Every row gives one point. Any point is a mix of the corners, with weights that add up to 1. It lies inside the corners' shape when no weight is negative. Is each point inside? If not, which corners have a negative weight?

Corners:
(1): [-4.4 -4.7]
(2): [ 14.9 -21.2]
(3): [ 0.8 23.3]
Points:
[ 3.8 21.6] => outside (1)
[ 12.3 -28.7] => outside (3)
[  3.0 -14.1] => outside (3)
[-2.2 23.8] => outside (2)
[ 1.1 20.6] => inside
[ 14.2 -13.8] => outside (1)
[  9.1 -21.3] => outside (3)
[8.2 4.4] => outside (1)
[ 3.8 21.5] => outside (1)

Corners:
(1): [ 17.7 -19.2 -23.9 -19.8  -0.4  14.4 -11.8  14.6  -2.7  11.8   0.3]
(2): [ 20.1  -7.4   1.0  26.5  -8.0  22.1  18.4   0.5  30.7 -17.9  -5.7]
(3): [  1.6  -9.4  12.8   9.0 -23.7   1.8   7.4  12.4  14.6 -26.6   3.1]
(4): [-27.7  13.1  52.9   6.6  -1.8   1.6 -10.5  18.6 -32.7 -11.2 -26.5]
(5): [-24.5   6.7  18.8  11.4 -11.8 -15.7 -19.7 -13.8 -12.4  35.7 -10.6]
(6): [ 32.9 -25.4 -45.8  30.5  -7.0 -17.1 -25.2 -16.0  -6.5  11.1  21.8]
(7): [ 22.2 -20.4  30.9  -3.2 -13.0   5.6  16.1 -10.4 -22.3   3.4  -2.9]
(8): [  2.8  11.7   4.8  -5.1 -30.9  -8.6  13.3  -4.0 -26.5  -9.1  -2.7]
(9): [ 24.4  -8.1 -31.4  -3.1   6.3 -19.2  -4.1  24.9  13.8  13.5  10.6]
(10): [ 11.8  -3.6 -29.8  -6.3  17.7 -17.3   2.0   4.9  26.0 -19.3   4.1]
(11): [ 14.5  -0.2   4.8  29.5  -9.8   3.3 -32.3   0.4  21.1  -7.4  -1.6]
(12): [ 32.8  -5.7 -23.3 -11.8  -7.0 -21.4  40.0   0.3   6.1 -17.7 -26.3]
Points:
[ 18.6  -3.4   1.3   3.2 -10.9  -8.3   9.5   2.0 -10.6  -6.8  -1.3] => outside (1, 3, 5)
[ 28.4 -17.8 -20.5  10.9  -5.9  -4.3   5.6  -9.3  16.4  -5.5  -1.9] => outside (4, 8, 9)
[ -1.5   3.7  18.4  13.7  -6.3  -2.4   1.2  -3.2  -8.8  -9.3 -13.4] => outside (1, 3, 9)
[ 21.8 -11.3 -16.6   2.8  -9.6  -5.3   2.9   4.0   7.2   0.6  -0.9] => outside (4, 10)
[16.2 -6.4 -3.4 11.8 -8.8 -4.3 -7.6 -0.4  3.9 -2.6 -1.8] => inside
[  6.1  -2.9   0.1   5.1 -11.6  -7.0  -1.4   6.0   1.5  -1.6  -0.6] => inside
[ 19.1  -8.9 -11.4  -1.2  -3.0  -2.9   2.8   9.3   4.3  -7.0  -3.2] => outside (5)
[11.3 -5.2 -3.9  1.1 -4.5 -2.1 -2.7  8.0  0.9 -2.8 -6.1] => inside
[ 27.9 -10.7 -26.5   0.6  -6.2 -12.9   0.8   6.2  11.4  -9.9   4.8] => outside (2, 4, 5)

Corners:
(1): [ 13.7 -25.0  27.3  -4.5  14.4  -7.2  -1.4 -14.2 -16.6  22.2   1.2   1.3
  -1.0  -2.6  -7.1 -11.4  12.1  -8.3   1.2  -4.2]
(2): [ -8.6  11.8  18.8 -15.3  12.9  11.5   1.6   1.8   3.5  -8.2  18.8  -9.7
 -21.1  16.2 -28.3   3.0  13.4   6.4   9.4  -5.7]
(3): [-17.7  15.9  23.4  -9.3  18.0 -12.4 -14.0 -29.1  14.0  11.5 -12.9  -3.2
  -9.9  27.9   7.4  14.8  -1.2  19.5  16.2   2.4]
(4): [-19.2 -24.5  10.0 -42.2 -31.2 -10.6  11.1   2.3  14.9  24.5 -17.7  24.5
  -9.5  -0.2  12.7  37.0 -16.1  -8.7 -37.4 -16.4]
(5): [ 23.3  20.4   2.9  -2.8  -9.2  -9.2  -4.7  22.4 -10.9 -26.3  11.5  -5.9
  16.5  -4.8 -23.9  29.0 -25.9  -4.0 -15.4  18.4]
(6): [  3.2  -6.0   9.5  10.2 -13.0 -23.1  -0.7   5.6  -3.3 -24.3   8.4 -11.5
 -27.3  -7.7 -40.9  35.7 -33.3  27.7   2.1  -9.0]
(7): [ -0.9  -5.6  12.3   0.0  -5.7  -3.5  18.0  22.2  15.4   1.5  30.1 -16.8
 -25.6 -27.8 -20.3   4.4 -19.9   0.7 -22.6 -21.3]
(8): [ 12.7 -18.4  24.2  -5.1   5.7  -7.9 -11.3  -5.9 -21.7 -14.5 -21.6  -8.0
   0.5  21.7  22.8   4.4 -10.3  25.9  28.0 -15.3]
(9): [-31.2 -18.1 -19.1  -4.6  31.0   4.3  17.3  23.5 -17.9   0.5   6.1   8.1
   3.2  23.5  12.3  12.7 -15.0 -16.1  23.5   9.7]
(10): [  5.5  -5.1  -6.3  -3.6  -3.9  16.9   9.2 -16.1 -12.1   5.9   2.1   9.8
   1.8 -18.1  15.4  10.3  -5.1  -6.5  -5.5 -17.4]
(11): [ 25.0  16.0   0.6 -32.8 -11.7  14.2 -27.9  -4.5   4.1   0.5  -1.9  -3.6
 -25.7 -23.9  -7.3  -7.1  16.6 -22.4  12.3  21.3]
(12): [ 25.8  -8.4 -13.1  14.3  31.0   6.3  16.3 -19.3 -16.0  -6.5 -14.7 -23.7
   7.8  -2.0 -13.2 -11.6  -2.0   3.7  20.0  -0.7]
(13): [-12.7  12.6  -3.8  16.3  -8.6  20.5   8.6  15.6  -7.7  25.7  -9.9  23.4
 -14.2  26.3  -1.4  -4.5  14.5  25.3 -26.8  20.3]
(14): [-18.2  -0.1  10.0  18.4  26.1   0.2  18.2  15.4  16.9  23.4 -15.1  21.8
   4.5  13.9  -6.5  11.2  -6.7  17.6  24.2  20.3]
(15): [-28.5  21.6 -22.8 -38.0  -6.5  -4.8  27.0  -6.6  -9.8 -32.2  -0.3   3.5
  -5.1 -30.3  -2.6  18.7 -34.8 -14.8  19.3 -26.4]
(16): [-20.6  26.9 -19.0 -11.2  39.5  13.2 -18.8  17.7  18.2  11.7  23.6  23.9
  -7.0  26.3   2.2 -26.0  10.5  13.6   0.7   6.9]
(17): [ 14.3  18.1  21.2 -24.9  12.1   1.2 -33.0 -27.3  17.4  11.3 -32.2  -2.5
 -19.2 -24.0   5.7   4.3   6.4 -11.5 -12.4 -17.2]
(18): [-17.8 -11.6   5.3  10.6  24.5   5.7  25.1 -10.6  15.4 -19.0  -6.0   7.3
  -6.5  -1.0   4.2   7.0 -16.4  -2.7  14.1  13.8]
(19): [-25.8 -18.7   6.1  12.3  22.5   1.9  14.3  -9.0  23.1  18.4  17.4 -13.9
  -3.4  12.6 -34.9 -22.0 -31.7 -18.8  -9.3  -5.5]
(20): [ -0.4 -18.9  19.5   2.8  28.9   5.4   1.3   0.8  14.1  10.2   4.4 -19.8
   5.6  -7.1 -33.9  10.9 -32.3   7.3 -18.9  11.9]
(21): [-30.2  13.6  -6.9  12.4  -8.7   7.0 -23.2  18.9  18.6  -3.9  14.2   7.1
  -1.8  13.9  -8.2  -9.8  12.7  29.2 -22.6   6.0]
Points:
[-6.6  5.1  7.6 -7.6  5.5 -0.4 -6.9 -2.7  8.2  4.1 -5.0  2.6 -6.8  2.2
 -3.2  7.3 -4.0  4.6 -4.7 -0.9] => inside
[-7.5 -1.3  2.0 -2.5 12.8  2.0  5.1  0.4  1.5 -0.4  2.4  0.0 -4.8  6.5
 -5.8  3.3 -8.0  4.5  5.4  1.5] => outside (17)
[  0.9  10.7   4.3 -10.3   6.2  -2.8 -18.4  -2.0   1.3  -9.5   0.3  -3.2
 -10.9  -2.0 -12.9   5.5 -10.5   1.4   3.4   9.7] => outside (2, 4, 7, 10, 12, 14)
[-16.0   7.1  -7.6 -17.7   3.6  -1.1  12.5  -0.8  -4.3 -12.9   0.0   2.2
  -4.8  -9.0  -3.1  11.4 -19.3  -4.9   9.9 -10.0] => inside
[-12.9   7.3  -0.5  11.7  22.4  -3.3  -5.6   5.4  -5.3   5.6  -6.4   4.0
   5.3  22.7  -5.4  -1.5  -8.4  19.1   6.6   8.4] => outside (2, 4, 7, 10, 11, 18)
[  3.7  -8.0   4.0  -9.6   5.1   0.2   8.9  -9.5  -6.7  -0.7  -6.6  -4.8
   0.5  -8.8   0.1   6.9 -16.2 -12.0  -1.7  -4.6] => outside (2, 6, 14, 16, 21)
[-4.3  1.8  7.5 -4.1  9.8 -2.2 -0.7 -4.5  1.3 -0.2 -1.8 -2.3 -5.4  7.0
 -4.4  8.6 -8.7  6.3  5.4 -0.2] => inside

Corners:
(1): [-27.7  -5.0  19.2 -32.0   5.0 -12.1  -4.2  11.7  -6.2   2.2  14.1  -7.9
  -9.9  23.1 -12.0  12.6   5.8  -0.6   1.9  11.1]
(2): [ -9.8  20.7 -24.5  33.0  31.7  -6.3 -11.1   1.9  -8.8 -17.1  14.0   1.1
  15.2  -2.3 -41.1  -1.3  32.6 -22.0 -14.0  23.9]
(3): [ 22.7 -26.1  39.3  13.8 -19.3  -7.7  -1.0 -20.9 -32.8  41.5 -36.4  -0.5
 -15.5  17.4   2.4  -9.6  -6.1 -16.3   1.9 -10.7]
(4): [-24.2  -2.3  -8.4  -9.8  -5.8   1.7  15.0  27.9  -9.2  39.9   2.7   1.1
  -6.7   7.8 -10.5  29.3   0.6  -4.9  -4.0   8.2]
(5): [ -0.3  17.4  27.8  40.6  31.0  -1.2 -12.7  -7.3  21.0 -16.4  14.2  33.0
  22.7 -17.1  -8.2  -7.9  30.0 -10.8   9.3  -3.2]
(6): [-28.2  18.0   6.4  39.4  -3.7  -9.8   9.6  -0.7   5.1 -39.1  16.0  19.4
   5.3 -11.3  -7.0   4.4  25.2 -32.7  14.4  11.2]
(7): [ -7.4  21.2  -5.6   8.7 -28.3   3.2  -1.0  10.9 -16.9  21.5  17.2 -16.1
  -2.7  -5.2  -1.9  12.6   9.5  -6.1  -2.4  14.5]
(8): [ 19.7 -18.3  16.3   9.1   5.0 -11.7  18.6 -37.6 -14.2  29.9 -21.3  27.5
 -30.0 -25.3  21.5 -13.8  19.2  23.8  15.1 -24.7]
(9): [-31.2  -9.5 -21.8  -8.3 -19.3   3.7 -14.3  16.5 -15.8  18.0  16.0 -11.4
 -12.2 -12.1  -8.1   8.4   1.3   4.6 -16.1  16.6]
(10): [ -8.8  -0.2   9.0  35.5  15.2   9.4 -13.1 -28.3  18.8 -27.2   7.5  27.7
   0.3   0.0  -1.2  -3.5  38.8 -10.1  -1.8  -3.3]
(11): [ -1.0  14.9  -7.1  26.7  21.6  12.8 -11.9  -5.7   3.3 -38.7   2.9  35.0
  30.5 -13.0 -31.8  23.4  32.6 -16.6   3.7  -1.4]
(12): [  6.0 -11.2  -4.1  21.9   4.3 -27.8   8.8 -14.3  -7.1  -4.9 -24.4  -6.3
 -18.0   9.5 -17.1 -14.1   7.4  15.1   3.4 -23.3]
(13): [ 10.3  -1.0 -10.4  -3.9   1.9   3.8  12.2  11.5 -21.0  23.1 -20.8 -28.5
 -10.5   3.2   4.1  16.6   2.2  13.9  20.2  16.5]
(14): [-22.0 -12.5  -2.3  -1.0  -3.5 -16.4  20.2  28.5  -2.8  22.8  19.3 -30.7
 -26.5   3.0  -7.9   6.0  18.2 -20.8   1.3   8.0]
(15): [ 47.1 -21.9   9.4  17.2  -8.9  -0.7  -5.0 -20.2 -15.0  -2.0 -19.3  15.9
 -31.7  15.4  13.9 -21.9   3.3   3.9  13.6  -5.3]
(16): [  8.0  11.0 -20.4 -16.8 -10.0   7.2   5.9  28.3  14.2  11.4   2.7 -13.0
   8.0  -2.9 -22.4  -4.0   0.9   0.7 -15.7  25.6]
(17): [ 26.7 -21.5  19.2  10.6  -0.9 -19.6  -3.5 -46.8  -8.7  23.1 -13.0  -0.3
 -20.6 -11.4  20.0  -0.4  -9.4  19.9   4.4  -3.9]
(18): [ 21.7 -14.6  -6.5   5.5   0.0  -3.0  -8.3 -32.0 -11.9  23.4 -28.0   2.9
 -22.6  -8.2   4.1  -8.8 -11.7   4.8  19.0 -21.9]
(19): [-18.9   6.9 -10.2 -13.1  -1.3  -6.4   1.7  25.8 -12.8   9.3  -3.7  -8.0
  -9.5  12.7  15.9  32.5  10.9  -7.6  -2.4   7.8]
(20): [ 17.5 -17.9  -7.7  -1.9   9.0   2.9  -0.5 -13.6 -25.3  28.5   2.6 -12.6
   0.4  -1.4   1.6 -25.3 -20.5  -0.7   4.6 -15.5]
(21): [  6.1  -6.0  -9.5  18.6   1.0 -17.0 -22.9 -16.7  -5.0 -14.4  -0.3  22.2
  18.1   5.2 -10.6  -5.9  20.8   1.2   9.2   3.0]
Points:
[-4.3  1.3 -1.4  9.3  3.3 -2.8  0.3  3.0 -6.8  3.2 -1.7  2.4 -3.2  0.8
 -5.6  4.8 13.6 -6.8  5.2  2.8] => outside (17)
[ -8.1  15.6  -4.4  25.5  18.2  -4.4 -14.1   6.3   5.7 -23.8  18.9  10.0
  17.3  -4.5 -23.0  -6.1  22.6 -18.1   0.3   7.7] => outside (3, 4, 8, 10, 13, 17)
[  9.3  -7.7  -7.0  16.0  -1.7  -2.1   0.0  -2.5 -19.4  16.3  -8.8   1.3
  -7.5  -3.7 -13.9  -3.7   8.5  -1.5   6.1  -6.7] => outside (1, 6, 10, 16, 17, 19)
[-2.1 -2.7  2.5  7.5  2.9 -3.7 -1.4 -4.8 -5.7  2.8  2.5  3.0 -3.8  1.0
 -4.8 -1.1  8.6 -5.0  3.4  1.7] => inside
[-4.7  1.2 -1.1  7.1  2.2 -0.4  2.5  5.6 -6.7  5.5 -0.2  0.2 -4.5  0.3
 -8.4  6.5 13.1 -7.4  3.2  3.8] => outside (17, 21)
[ -2.9  -4.1  -5.2   8.9  -1.1  -3.9   0.9   0.6  -7.3   5.5   1.3  -5.1
  -5.9   3.4 -11.3   1.1   8.9  -6.5   1.8   5.6] => outside (5, 8, 19)
[ -8.7  -9.0  -0.9  -7.8  -8.3   0.5  -0.5  14.5 -12.2  28.4   7.6 -10.7
 -10.3   5.2  -7.3  -0.1   4.8  -1.1  -6.0  12.6] => outside (6, 11, 12, 17, 18, 19)
[ 10.8  -3.4   1.3  13.3  -2.1  -0.8  -5.1 -11.9  -7.1  10.9 -12.1   7.8
  -6.0  -1.7  -2.0   1.7  10.9   4.3   0.5  -0.1] => outside (1, 6, 14, 20)

Corners:
(1): [  1.2  -1.7 -11.7  29.3  39.8   6.3   2.7 -23.6  -8.8 -13.9 -13.9  10.3
  18.0  -4.2 -11.4  -8.6  18.7  19.6  45.8 -23.2]
(2): [ 23.5   4.4   1.1  27.4 -30.7 -32.4 -10.5  28.1  -3.0 -10.5   1.8  -3.2
  -6.6  -3.2 -10.6 -29.2  -8.0   1.1 -38.4  -4.5]
(3): [-17.1   2.3 -18.0   0.8  37.3   2.6  16.3 -17.1 -22.6  -3.2 -24.3   8.8
   2.0   0.3  -0.1  16.2 -10.1  -2.7  34.5 -11.4]
(4): [-29.8   3.4  10.0  11.1  32.4  28.9   8.9 -27.2 -22.6  -6.2 -13.7  22.3
  36.1  -9.7  -1.8  35.2  18.6  -4.8  30.2 -16.3]
(5): [-19.4  -6.3  -9.4   7.9  11.9   8.7 -19.7 -42.6  -6.3  -5.3 -10.5  37.5
   3.4   7.0  -7.0  16.5   4.5  16.5  39.9 -13.6]
(6): [ 20.8  14.9 -10.5  14.5 -12.6 -16.0  -2.3   9.8  -4.0  -5.3  -7.0  -1.9
  -2.9 -21.8   6.2 -34.6  10.0  -2.8 -17.3  17.0]
(7): [ 21.0  -2.8  12.1  25.4 -22.3  -9.5  -7.2  31.1 -12.5   7.7  11.7 -14.1
 -19.9  13.3  12.5 -13.2  -1.7  -8.9 -32.2  24.4]
(8): [  7.4   8.5  11.5   3.1 -11.0 -15.3  -1.5  23.2  -3.0   6.2  23.8 -14.5
  -7.4 -21.8 -16.0  -8.2  -0.2 -11.4 -16.3  15.6]
(9): [ 26.2  10.8   1.4   0.2 -11.1   0.1   2.5  -1.4  16.0  -4.4  21.7  -3.4
  -6.8   6.5  -2.4  24.0  10.2  -3.2  -8.1   8.2]
(10): [ 10.2  -7.1   3.1  17.1 -29.6   3.7   4.8 -14.2   1.3 -28.3  20.5 -32.0
 -17.4  -0.1  -6.4  16.1  14.2 -18.5 -10.2   1.7]
(11): [-22.8   1.5  -9.5 -17.3  23.3  12.9   0.7 -23.4  -2.6  11.2 -11.1  26.2
  -3.0 -18.2   8.1   3.9   5.6   6.0  31.4 -41.4]
(12): [ 10.0  -6.5  -2.4   8.0 -14.7  15.6 -23.8  16.3  11.4 -17.4   3.7 -23.2
 -29.9   0.6 -19.5  18.0  13.0 -21.4 -33.1  30.2]
(13): [ 14.0   3.7   8.3  -7.2 -21.5  -8.2 -17.5  16.6  -9.7  -1.1   4.4 -22.3
 -26.3   5.3 -14.3  22.7  23.1 -20.4  -1.5   3.1]
(14): [ 13.3   8.2  -8.7  -4.3  -2.2  -9.9   5.7   3.1 -11.9 -35.0   8.0   0.9
 -30.4   6.1  28.9   7.4   0.1   9.2   3.9   2.2]
(15): [  8.4 -11.1 -14.8   6.9  -6.4 -10.9   9.0  29.1   6.9 -19.1   6.7 -18.9
   2.4   8.8  -0.5  -7.4   8.1  -8.5 -18.6  32.5]
(16): [-18.9   6.0  -2.1  18.4  38.5   6.4   6.4 -42.2  -4.8  -8.5  -4.6  34.6
  10.6   0.2  -6.4  -2.9  20.5  -2.6  34.5 -27.3]
(17): [-25.0   3.8  -3.2  18.5  17.3   4.1  32.7 -32.3 -25.5  -1.6 -17.9  43.2
   3.0   2.6  -5.8  20.6  14.9  31.6  19.6 -13.4]
(18): [ 26.5  22.7   3.1  -2.2  -4.4  -2.8  -6.3   9.8  -3.3   3.5  24.3 -21.7
  -4.1  19.1  -6.9  -2.3  12.5  11.7 -24.3  18.6]
(19): [ 12.4  13.0  -1.0  28.3 -10.5 -38.2 -14.1  13.9   2.7  -1.9  10.6 -16.4
 -15.2   4.8  13.3  -4.3   8.3   7.3 -10.1   0.7]
(20): [  5.0  -7.1  26.6 -12.8  -8.7  -3.0   4.0  -4.1  19.3  -9.4  -3.3 -12.9
  -8.6   7.9 -19.1  28.7   5.4   2.6 -14.5   4.5]
(21): [ 15.0 -11.6  -1.4  10.8   9.9 -28.8  -3.7   5.6 -14.4   1.3   6.6 -10.9
   2.3 -16.2   6.7  -4.3  10.6 -10.6  -8.5 -10.5]
Points:
[  5.8   0.4  -1.6  10.1  -6.4  -4.3  -4.8   4.6   1.5 -12.1   3.3  -7.8
  -7.8  -1.0  -3.0   2.9   7.3  -6.8  -2.0   4.9] => outside (17, 18, 21)
[ -6.1  -3.3  -5.1  11.7  20.7   3.0  -0.9 -19.8  -3.9 -17.3  -4.0   2.6
   2.2   2.6  -1.7  12.9  20.6  10.0  25.0 -12.9] => outside (2, 3, 6, 7, 8, 9)
[ -0.3   0.6  -4.6  14.4   8.3  -2.0   3.6 -12.8  -6.8  -8.5  -3.3  10.2
   0.6   1.5  -0.4   3.7   8.1   7.5   7.1  -6.5] => outside (8, 13)
[ 17.1   6.8   8.3   6.2 -11.5 -19.0  -0.1  16.6  -3.8   1.3  11.4  -7.2
  -6.5  -0.2   1.7  -3.7   9.3  -3.3 -21.3   4.7] => outside (1, 3, 5, 10, 12)
[10.9  0.6 -0.3 12.7 -6.4 -9.5 -6.0  7.1 -2.1 -6.6  4.0 -4.7 -7.1 -5.6
  2.4 -6.6  8.8 -5.1 -7.0  3.7] => outside (3, 17, 18)
[  7.5   4.1  -0.8  12.2  -3.9  -3.4  -3.1   2.7  -3.4 -10.2   2.9  -4.9
  -8.3   4.7  -6.6   5.0   8.6  -1.1  -6.4   9.4] => outside (11, 21)
